Each row is a point. Examples show where two turns around zero, p and q, send a point. Where does a point land after both, in the order given? Backwards means that the second turn is done in reverse. Each puzzle has new turns, and all numbers are rounded.

Turn p:
[ 7.0 -1.9 -9.6] -> [8.8 8.1 1.6]
[ 6.2 -1.8 27.6] -> [-11.2 -18.5  18.3]
[-16.8 -15.1 -25.7] -> [ 20.1   3.1 -27.5]
[ 3.6 18.9  7.7] -> [-17.8   7.4   7.6]
Turn q:
[-21.6 -16.8  -8.4] -> [-11.0 -10.7 -24.2]
[ 8.6 10.6 19.0] -> [-4.8  2.5 22.7]
[33.5  7.6 -3.2] -> [28.4  5.0 19.0]
[ 2.3 -6.9 -4.0] -> [ 5.0 -5.3 -4.0]
[-22.8   5.5  -3.3] -> [-17.5   8.5 -13.5]
Where do these land?
q, then p backwards: [ 11.3 -12.3  -6.9] -> [ -1.5 -17.9  -1.9]
q, then p backwards: [-0.9 14.9  9.0] -> [11.3 13.2  1.6]
p, then q: [ -6.3 -10.9  27.8] -> [ -7.1 -28.3  -8.9]
q, then p: [ -4.1   8.3 -29.9] -> [ 1.1 31.3  1.3]

Turn p:
[-5.2  0.2 -7.0 14.1] -> [12.4 -1.1 -8.6  6.9]
[10.6  7.9  1.3  7.8] -> [ 3.0 11.0  4.7  9.2]
[ 0.7 -1.1 17.2 -8.8] -> [-14.9  -6.6  10.2   2.4]
[-29.5   6.0 -29.9 -15.3] -> [ -1.8  -1.9 -38.4 -23.4]
[ -5.9 -29.9  27.9 -12.4] -> [-11.7 -34.1  22.9  -6.1]
[10.6  6.2  8.6 11.7] -> [ 2.3  6.8  8.8 15.3]
[ 18.6  10.7 -18.1   2.9] -> [10.8 25.8  0.4 -4.1]
Turn q:
[21.5 -9.2  4.2 10.4] -> [  2.2   3.1  20.3 -15.6]
[ -2.9  -4.9   9.0 -14.2] -> [-13.6   8.5  -7.5  -1.8]
[-47.3  -3.4  -5.6  -6.7] -> [-15.2  -8.7 -18.7  40.9]
[10.3 10.6  7.0  7.2] -> [13.5  9.1  3.5 -6.4]
[ 18.4   6.9 -14.6   3.3] -> [ 13.1 -12.0   2.4 -17.0]
Where do these land?
p, then q: [ 12.8 -12.2  33.7   2.8] -> [-9.0 26.6 20.0 16.4]
q, then p backwards: [ 18.3   4.6 -17.8  22.0] -> [  7.2 -32.4  -2.8   6.9]
p, then q: [-17.6  13.6  -1.4  -9.5] -> [ -1.7 -19.6  -7.7  11.9]
p, then q: [ -9.0   8.5  -3.3 -22.0] -> [ -7.9 -10.0 -19.0  11.1]
p, then q backwards: [ -4.5 -14.6 -11.1   6.7] -> [  8.2  13.3 -11.7   4.5]

Turn p:
[22.4 13.4 17.1 -4.9  3.5  5.5] -> [ 10.9  22.5   6.5 -14.4  -7.6  10.4]
[  1.3 -10.5 -19.3  -5.5  -2.5 -13.9] -> [ -6.5 -20.6 -13.2  -3.6  -7.8   0.8]
[ 13.2 -24.7  -8.2  30.4 -27.0   8.4] -> [  7.3   8.8 -41.6  26.6   0.7   1.0]
[ -6.2  -2.2 -25.1   3.3   6.1   2.2] -> [-20.1 -12.6  -8.1   1.7   7.8   5.7]
[-17.8  15.6  39.1   1.7   3.0 -20.0] -> [ 17.7  11.0  25.9  -9.4  -0.1 -36.1]
[-14.5   2.8  -3.1 -15.5 -17.4   7.5] -> [ -5.6  -6.9  13.7  19.2 -13.8   1.4]
[  0.2   3.2 -26.2  17.9  13.7  -9.9] -> [-23.7  -6.6 -18.8 -12.3  13.1  -4.3]
[  5.5   5.1  -2.8 -13.1  13.4  15.5] -> [-3.5  1.5 12.4 -5.9  4.8 20.7]
[ -4.1  -2.5  28.5 -14.3   7.2   4.7] -> [23.5  2.9 23.2 -1.8  2.7  0.4]
Turn q:
[ 24.2   4.2 -19.1  -8.9  -5.8  11.5] -> [20.3 23.9 -6.1  8.0  3.5 10.9]
[ -1.9   2.7  -2.1  -4.5 -42.3  -6.6] -> [  7.2  13.6  -8.1  -1.8 -36.6 -15.0]
[ 1.1  5.2 -4.4  4.9  0.2 -3.8] -> [-0.7  4.5 -3.4 -4.6  3.8 -4.3]
[-13.0   7.4  21.2  -5.6  17.1  -0.1] -> [-11.5 -22.6   3.1 -12.6   2.9  13.3]
[ 3.2 -7.9 20.9  3.1 -0.7  4.9] -> [-13.4  -2.4  14.2   2.8  -8.1   9.1]
[ -0.4   8.9 -36.3  27.3  22.3   2.0] -> [ -3.5  12.7 -21.0   5.3  41.8 -16.1]
[-34.3 -13.0  18.7  -5.7  -8.9   1.1] -> [-12.8 -32.3  -0.5   7.2 -22.4  -7.2]
[ 21.0  -7.5   1.3 -10.7  18.1  -8.9] -> [14.4  2.5 21.8 -4.3 14.9  9.5]
Where do these land?
p, then q: [ -8.6   7.9 -10.9 -11.0  15.7 -10.9] -> [  4.5 -22.5   9.8   5.8  -9.3   1.1]
q, then p: [  1.4   2.1   4.9 -11.7  -9.4 -30.6] -> [ 19.1  -4.5   4.2  -8.1 -26.8   1.8]
p, then q: [ 7.7 -7.0 -5.9 30.3 23.8  7.0] -> [ 14.3 -12.2 -11.9  -2.6  33.3   8.0]
q, then p backwards: [  2.1 -23.9  11.6 -13.1 -22.4  32.0] -> [ -0.1  -3.6  -5.5 -20.6 -38.4  21.6]
p, then q backwards: [ 4.6 13.3 15.5  0.5  4.5 -9.2] -> [ 11.2   4.0  -0.7   1.8  -7.9 -18.3]
p, then q backwards: [  9.2  18.4 -11.5  -6.5  -1.4 -16.8] -> [ -6.8  13.4  18.1   6.8 -14.2  -8.9]
p, then q backwards: [-16.5 -10.8  -3.8  11.5 -10.8  28.5] -> [  3.5 -20.7 -12.3   8.7  10.3  26.3]

Turn p:
[15.4  0.9 12.5 18.7  0.3 -1.3] -> [ -5.9   1.1 -14.8  14.7  -6.0  15.4]
[13.4 28.2 15.3 -5.5 -6.3 12.7] -> [ -1.7  20.4  12.2   0.4 -21.3  20.5]
[-17.1 -12.3 -11.8 -17.9 -11.4   1.0] -> [ 15.4   0.5   4.2 -18.6  11.7 -17.2]
[-6.8 21.5 11.8 -1.6 20.6  1.4] -> [-11.7 -11.7  21.3   0.5 -12.5  13.9]
[ 13.7 -18.6 -20.1  -1.8   1.5 -15.6] -> [  1.3   0.1 -11.2  16.1   7.3 -27.3]
[ 22.1 -21.6  16.8  -2.4   0.3  -8.8] -> [ 21.0  -2.5 -12.4  26.6  -0.4   3.0]
[-15.6 -16.7 -15.7  12.3  -7.1 -20.2] -> [ -3.2 -16.6 -22.0 -10.6   7.9 -20.8]
[-25.1  18.5  -8.8  -1.8   2.1  30.8] -> [-15.3   8.7  22.7 -29.1  13.4  12.4]
Turn q:
[-22.0  -2.1  -5.3  -7.7  12.0  -9.5] -> [-23.1  -6.5  -7.1  -4.2   1.1 -12.8]
[ 12.9  19.8   9.3   8.9 -22.2   5.2] -> [27.0 10.9 -1.5 16.6 10.7  1.2]
[ -3.5   9.4  -8.3 -13.0  28.8  -4.3] -> [-21.9 -13.4 -19.7  -0.9  -0.3  11.6]
[-23.8  -6.3   6.5  11.6  27.0 -21.9] -> [-42.7  12.1   1.6   1.6   2.0  -4.1]
[12.8 -8.7 -6.2 23.3 -5.1  8.9] -> [  8.9   3.0  21.7  11.2 -12.7   9.0]
[ 24.4  -2.8  17.1 -20.0 -26.7   4.7] -> [ 36.5   6.6  -1.8 -21.2  13.3   4.8]
[-14.0   2.1   8.1  -7.4  11.2  11.2] -> [ -7.4   4.9 -17.3  -4.0 -11.8  -6.2]
[ 13.1 -11.4 -21.2   4.3 -24.9   5.6] -> [ 22.5 -17.7  24.2   0.9  -2.2  -3.6]
Where do these land?
p, then q: [-39.3  -1.5   0.2   8.4  10.0  14.7] -> [-12.2  -1.5 -17.4 -34.2 -17.8  -0.5]
q, then p backwards: [ 6.6 10.1 14.2  1.8 20.6 -8.3] -> [ 8.6  3.4  2.3 21.5 -5.2 16.2]
p, then q backwards: [  6.0 -13.5   8.7  -2.1  21.3 -11.6] -> [  1.6  14.5 -23.9   7.4  -6.7   1.4]
p, then q backwards: [ 7.5  3.7 16.5  8.1 -4.0  1.6] -> [11.7  6.4  2.2  3.1 11.7  9.9]
q, then p: [ -5.2   6.2   3.7 -18.4 -12.8  -5.2] -> [ -2.0  -5.8   7.6  14.4  -1.5 -17.5]
q, then p: [ 10.5   6.9 -16.6   9.2 -28.2 -13.8] -> [  0.0 -15.3  -6.9  30.8   0.6  16.5]
q, then p: [ 11.9  -7.2   2.5   4.2 -24.3 -17.2] -> [  3.9  -9.1  12.4  22.9 -10.5  14.7]
p, then q: [  2.1  -4.7 -29.2 -11.2  17.5  39.7] -> [-30.2  26.5 -32.8   8.3   1.4  11.3]

Turn p:
[-23.1 -15.0 -15.5   8.2 -20.9  22.6  14.4   9.1] -> [-13.8   8.3 -10.7   0.9 -20.3  38.7   3.5  -1.3]
[ -5.6   6.3 -12.4  16.3  12.5 -12.8 -22.7   1.1] -> [ -4.0  -1.1  -0.7  29.5   7.5 -12.2   6.4 -13.8]
[ 13.1  -2.9   7.0 -19.3 -27.4   8.7  16.0  17.8] -> [ -1.6  15.6 -14.4 -24.9  -0.8  11.1 -19.0  21.0]
[ -4.5   0.3  -2.6 -13.7  -2.5 -14.5   6.4   0.4] -> [-4.0 -0.2  5.2  2.5 -6.2 -6.3 -2.6 18.4]
[  7.3  -7.8  22.1 -10.0 -12.2   6.6  -9.2 -10.7] -> [ 19.7 -13.2  -6.5 -12.3  -2.5   0.9 -18.2  -0.1]
[ 15.7  -7.4  -3.1 -25.7   0.9 -10.0 -14.0 -16.0] -> [ -4.5 -23.9  -7.2  -6.4  -2.0 -23.8 -13.7   8.9]
[-25.1  18.6 -17.1  -8.5   0.7 -15.2 -16.3 -11.0] -> [-15.9  -6.5  20.0  30.2  -9.7  -8.4 -13.7  -0.1]
[ 6.2 -5.5 19.3 17.0 -7.0 -2.5 11.1 -3.2] -> [24.4 10.6 -3.0 -9.0 -6.7  1.5  7.9 -3.4]
[-4.5 30.4 -2.7 13.0 12.5 -2.5 15.3  5.0] -> [-6.0 23.6 26.8  1.9  8.1 -3.3  9.5 -7.9]
[ 3.8 -2.7 24.9 16.8 21.2 12.4 16.3 17.7] -> [ 20.1   9.2   6.3 -13.3  23.9  15.9  24.0  -2.2]
[ 16.7 -14.3 -19.9   5.8  22.2   7.1 -17.4 -10.1] -> [-14.4 -22.3 -15.7   0.9   8.8 -14.1  15.8 -19.5]
Turn q:
[ 8.6 11.6  4.6 -1.1 -3.2  6.8 16.0  3.0] -> [-8.0 15.6  3.5 11.5 -3.2  0.8 -8.0  5.0]
[ -9.1   0.0   6.9 -15.8   3.7   6.6  15.8  -1.0] -> [ -8.5  12.8   0.2 -12.8  -7.5   6.5 -13.7  -1.4]
[ -4.8 -28.7  -9.0  -4.2   0.3   8.7  -8.6  -4.3] -> [ 20.6  -2.6 -11.9 -16.6   2.8  14.2   7.3  -2.1]
[ -9.0   3.4 -11.0  -1.3 -10.9  -2.1 -15.4  -7.7] -> [ -5.6 -14.1 -14.5  -0.1  10.9   1.2   4.8  -7.1]
[ 11.6 -12.3  -9.7 -10.4 -20.5  -1.3 -28.9  11.7] -> [ 18.3 -23.4 -28.5  11.4  -6.2   2.9   1.0   3.6]
[-6.5  9.5 -9.9  2.4  9.6  8.2 -5.0 19.1] -> [ -4.1 -14.0   9.8   2.2   6.2  10.7  -8.3  15.8]
[  4.4   2.9  -9.9 -14.6  11.3   2.2   0.3  -8.0] -> [  3.5   4.0  -5.3  -9.1  11.7  -6.8 -14.1   3.8]
[  5.7   5.3  28.8 -10.6   5.8   3.1  -9.9  -0.5] -> [  6.6  -3.1   8.9   5.5 -14.7  -5.9 -19.3 -18.9]
[-11.1   2.3  24.1  -5.9  -0.5   3.9  13.3  -1.7] -> [-11.1  11.0   9.5  -5.2 -16.8   5.5  -7.9 -14.2]
[11.2 15.1 -9.8 75.9 -2.6  7.3 10.2 -6.6] -> [-5.3 12.1 36.5 39.4 30.5  5.6 48.8  4.2]
[ -1.0  -9.1  -5.1 -14.5   7.1 -43.4  12.2  -3.8] -> [ -6.4   1.5  -8.2 -26.3 -13.7 -34.7   9.5  11.5]
Where do these land?
q, then p: [ 10.4   6.7 -21.4   1.8   2.9  -1.9 -32.1 -27.7] -> [ -8.1 -19.9  -1.0   2.0   4.2 -26.4  35.2  -1.3]
q, then p: [ -1.1 -17.5   5.3  12.7  11.9   5.7   6.2  25.8] -> [ 13.0  12.0 -11.7 -21.2  10.9  14.1 -11.4   5.1]
q, then p: [-10.2   3.7 -15.4 -16.4  -0.1   8.3 -21.7 -13.5] -> [-17.3 -28.7  -5.7   4.3   3.4  -6.0  10.5  -3.8]
q, then p: [  9.8 -11.8  20.8 -20.9  -4.5 -14.8  30.0  -7.8] -> [ -8.7  20.3  10.2   8.5 -13.2 -15.7 -34.5   5.3]
p, then q: [-3.8  4.7 30.8 -2.8  8.7 -7.7 18.2  1.0] -> [ 11.5   9.7   8.1  14.7 -20.7  -9.0 -20.2   6.1]
q, then p: [ -4.5  -3.4  11.5  10.2  -8.9 -12.0   5.4  33.8] -> [ 12.8  19.2 -16.1  -3.3 -12.0  24.3  -6.6   9.0]
q, then p: [ -8.5   0.6 -14.5   8.4 -10.7   7.8 -10.4 -26.3] -> [-15.0 -14.4  16.6  -7.1  -3.3  -4.2  22.0  -7.7]
q, then p: [-3.0  6.2 -8.0  6.1  8.9 -5.3 18.6 21.4] -> [ 8.1 12.8  0.7  6.4 14.2 18.9 -5.5 14.1]
q, then p: [ 11.0  10.9  -9.2   1.0  -8.2  19.8 -14.2  -6.6] -> [ -4.4  -6.0  -3.6   4.9   8.0  -3.9  17.9 -23.2]

Turn p:
[-4.1 -1.4 18.1 23.3  0.5 -6.5 -1.7  3.0 -9.8] -> [ -5.0   8.4  19.7   6.1   3.4 -16.2   6.2  -3.3  13.9]
[ -6.9   0.0  12.2 -18.1  34.8 -15.8 -21.5   3.0   6.6] -> [  9.5   1.2  29.2  -4.3 -23.2   8.5 -25.6  -3.9 -16.0]
[ -1.8  -0.5 -17.5  12.4  -8.4  -6.6  19.7 -17.3   4.3] -> [ 13.3  13.7 -21.7  14.5   3.4   1.9  10.6   2.5  10.3]
[  4.5  15.2   4.2 -31.3  18.9  -3.1 -10.0   8.0 -22.3] -> [-10.2   6.9   4.2 -30.4 -14.9   3.0 -19.8 -16.0 -17.4]
[ 18.2 -23.8   5.8   5.3  -2.2  18.3   3.3 -14.8   0.0] -> [ -9.5 -11.0  -3.8  24.5  16.5   3.7   5.9 -18.1  -7.5]
[ -0.9  -7.5  -9.1  16.7   1.8 -15.2 -14.0  13.1  -6.8] -> [ 4.2  9.9 19.3 -3.5 -4.1  0.7 22.4  6.0 -3.4]
[-19.0  -3.5 -10.7  29.1 -27.8   4.8  -5.1 -15.3   7.7] -> [ 16.1 -13.0 -10.5  15.9  -1.4 -18.5  29.5   9.3  18.9]
[-26.4  -3.8 -10.4  -0.4 -24.9 -21.7  10.3   7.5   1.3] -> [ 21.5  11.0  -9.9  -7.4   6.0 -21.4   9.0  27.5  -2.8]
[  1.4   3.2  -6.3 -16.6  15.2  22.5  14.3   6.2   6.7] -> [-20.3  -4.3 -16.1   3.6  -7.4  14.0 -17.0   6.7  -8.1]
[ 35.2  22.1  13.5 -20.5  -8.0  23.3   4.6   6.5  12.3] -> [-19.5 -22.9 -10.6 -18.9  21.8  24.6 -20.9 -10.9  12.0]
Turn q:
[ -0.3 -10.6 -47.1   7.7  -2.4  -9.3   6.8   3.3  -1.7] -> [ 34.8  12.0   7.9   2.6  10.4  15.2 -11.8   4.5  25.0]
[-16.3 -12.0  21.1   4.5 -10.7  -1.7  -3.1 -52.7 -11.4] -> [-21.5  -2.1 -11.2 -25.9  40.0   5.8  29.5   8.0  -9.0]
[-10.3   4.1 -12.9   9.4  -9.3   8.2 -55.2  15.0  -8.7] -> [ 19.7   4.7 -20.4 -11.0 -22.2  29.8 -12.3  22.6 -29.8]
[ 7.0  4.8 18.6  4.1 13.1 13.6 11.0 14.7  5.3] -> [-14.7  -4.2   9.3   4.6 -17.1  -6.4  -1.3 -21.4  -4.4]
[  8.1 -11.2  18.9   0.0  -0.8  -2.3   0.8  14.0  -9.9] -> [ -5.5  -4.9 -13.4  -5.5 -18.0  -8.2   8.7  -9.3   5.7]
[-18.9   6.0  13.7   4.7 -16.9  -1.4   7.0   7.3   0.3] -> [-19.7  11.6 -16.9  -0.4   3.3  -2.6 -12.6  -2.8   0.2]
[  2.0   0.1 -12.3 -13.3  22.3   7.9  -8.2  13.5  -0.3] -> [ 23.2 -10.9   6.5   8.6  -8.8  -2.7  -6.3  -9.4 -12.5]
[ 23.4   2.0 -13.2 -29.1  -6.8   6.7   9.8  -3.3  -9.4] -> [ 10.1 -18.6  -0.7  31.6   3.1  -0.5  14.6   5.8  12.5]
[ -1.8   7.3  16.2   2.9   6.9 -15.6   9.0  -0.6   0.4] -> [ -9.9  10.5   2.5  -4.4  -0.8 -20.9   4.5  -2.5  -1.2]
[ -4.4   0.5 -15.1   0.3  -1.9  -6.5   8.8 -17.1  45.9] -> [ -7.3  -9.0  31.6  -7.0  21.9  -3.1 -26.3  17.3  10.5]
[ 11.3   8.9  12.0   8.9   6.4   0.4  13.4   5.9 -10.6] -> [ -9.1  11.0   4.7   6.7 -11.7  -6.2  13.2 -12.9   3.0]
Where do these land?
p, then q backwards: [-10.0  18.0   4.5 -10.8  10.8 -15.8   7.2   1.8  -3.7] -> [ -9.2  -1.0  -5.8  16.4   0.2 -15.0  -4.9  16.8   8.7]
q, then p: [-11.8   5.2  -2.9  -7.3  -8.4  -5.7  -4.6  13.6 -33.4] -> [  0.5  12.4 -19.3  -7.3  -6.4  19.5  22.5  -2.5  11.8]
q, then p backwards: [ -7.3  -0.4  35.0 -12.8 -11.0   9.5   9.9  -0.9  10.1] -> [  0.2  -2.6  10.6  -5.7  -4.0  37.4   5.6   5.1 -15.1]
q, then p: [22.6 18.7 -4.3 18.9 -7.0 -2.5 -5.6 -0.2 14.7] -> [-12.4 -14.1   8.1 -11.3  10.7 -17.9  -7.1  16.2  15.6]
p, then q: [ -4.5 -75.9  -4.9  11.4   8.9  -2.1  11.6  13.5 -25.3] -> [ -3.2  66.9 -11.3  -3.1  -2.0 -11.8  29.4 -36.3  -5.7]
p, then q: [  6.6  16.0  -2.3 -17.1 -11.1 -13.2  -7.3 -15.2  15.2] -> [ 10.6 -27.5  11.6   6.2  -7.8   7.9  11.1  10.5   3.6]
q, then p: [ 22.0 -19.8  -6.5  31.3  19.1   4.5   1.4 -16.1   4.7] -> [ -7.9 -16.2 -11.7   5.7  21.9  -5.6 -39.0  -6.1  -0.8]
p, then q backwards: [ -0.6   4.4  -0.1   6.0   9.7   3.6 -16.4   9.8  15.9] -> [19.8 -2.8 -6.1  3.8 -1.6  9.3 -7.4 -1.4 13.6]
p, then q: [  3.9  18.7  -9.1 -15.3  -3.1   9.4  11.4   5.9   9.5] -> [ 17.3 -13.9  -3.3   8.5   0.4  12.4 -16.5   1.7  -5.3]
q, then p: [-19.4  -3.4   0.0   8.9  -9.2   4.2   6.2  -5.8   6.8] -> [ -0.4  -8.4   1.0  -1.1 -22.9   2.5  -7.0  -2.1  -5.3]
p, then q backwards: [ -1.5  18.5  -9.4 -13.1   1.4   8.1 -13.9  -6.2 -14.3] -> [ -0.6 -19.2  17.5   9.5   6.2   3.5  -8.6  14.3  -3.7]
